Each row of a before or after table is a point. One or more steps were done to the points. Then noise was added and the rows were shuffled. The steps act on columns, c1 being the first. Write out the steps. A step turns or swaps two columns, mirrors them in a line or flattens them onto one, adds a multiple of one to another, or multiplies or shifts one. Angles are multiples of 10 degrees, from the lower column toward the higher: turns from -170 to 170, lines from 10 to 170 but not 90. Use the fewest steps. Two steps may share a column if one is a turn and the other turns, adds or multiplies; they go together, in the order done. Otherwise the lowest column goes first.

Before:
array([[-0.040, -0.003],
       [-0.025,  0.008],
       [-0.009, -0.038],
       [-0.009, -0.072],
       [ 0.002, -0.025],
       [-0.019, -0.031],
       [ 0.032,  0.022],
       [ 0.036, -0.015],
       [ 0.050, -0.004],
       [-0.014,  0.052],
       [ 0.041, -0.066]])
After:
array([[ 0.041,  0.030],
       [ 0.011,  0.036],
       [-0.043,  0.027],
       [ 0.002, -0.035],
       [ 0.016, -0.033],
       [-0.024, -0.010],
       [-0.029, -0.026],
       [ 0.038, -0.061],
       [ 0.017, -0.018],
       [ 0.035,  0.010],
       [ 0.073, -0.024]])
Steps: turn c1 and c2 by 40 degrees

Before:
array([[ 0.059,  0.054,  0.018,  0.008],
       [ 0.041, -0.028, -0.011, -0.029],
       [-0.041,  0.041, -0.022, -0.024],
       [-0.016,  0.020, -0.038,  0.010],
       [ 0.012,  0.022,  0.022,  0.027],
       [-0.051,  0.024, -0.035, -0.088],
       [-0.026,  0.049,  0.019,  0.002],
       [-0.044, -0.027, -0.021,  0.023],
       [-0.040,  0.022, -0.007, -0.039]])
After:
array([[ 0.037,  0.009, -0.024, -0.002],
       [ 0.008, -0.015,  0.030,  0.015],
       [-0.034, -0.027, -0.030, -0.037],
       [ 0.026, -0.074,  0.024,  0.003],
       [ 0.047,  0.009,  0.034, -0.010],
       [ 0.061,  0.024, -0.002, -0.037],
       [ 0.049,  0.037, -0.023, -0.097],
       [ 0.033,  0.030,  0.004, -0.051],
       [-0.001,  0.051, -0.022,  0.007]])
Steps: turn c1 and c2 by -110 degrees; turn c1 and c3 by 20 degrees; shift c4 by -0.010

Before:
array([[-0.041, -0.047, -0.033, -0.063, -0.034, -0.017],
       [-0.026,  0.010, -0.021, -0.019,  0.024, -0.023],
       [-0.074, -0.007, -0.010, -0.037,  0.020,  0.012],
       [ 0.018,  0.031,  0.061, -0.063,  0.045,  0.023],
       [-0.013,  0.030,  0.046,  0.033, -0.032, -0.014],
       [ 0.019,  0.033,  0.023,  0.061, -0.020,  0.026],
       [-0.044, -0.008, -0.027, -0.058,  0.015,  0.022],
       [ 0.001,  0.055,  0.038, -0.065, -0.029,  0.016],
       [-0.051, -0.033, -0.018, -0.015, -0.026, -0.019],
       [ 0.015,  0.029,  0.070,  0.018, -0.003,  0.029]])
After:
array([[-0.078, -0.030,  0.002,  0.010, -0.001,  0.001],
       [ 0.019, -0.045,  0.077, -0.055,  0.011,  0.044],
       [-0.016,  0.040,  0.037,  0.052,  0.007,  0.021],
       [-0.025, -0.011, -0.014, -0.008,  0.039,  0.003],
       [-0.053,  0.027, -0.011,  0.013, -0.002, -0.041],
       [ 0.004,  0.023,  0.058, -0.046, -0.008,  0.062],
       [ 0.018, -0.007,  0.061,  0.029, -0.014,  0.035],
       [-0.046, -0.020, -0.009, -0.033, -0.014, -0.002],
       [ 0.015,  0.005,  0.002,  0.053, -0.022,  0.038],
       [-0.042,  0.031, -0.008, -0.047, -0.015, -0.051]])
Steps: turn c3 and c4 by 20 degrees; add -0.7 times c1 to c4; turn c2 and c6 by 70 degrees; turn c2 and c5 by 60 degrees
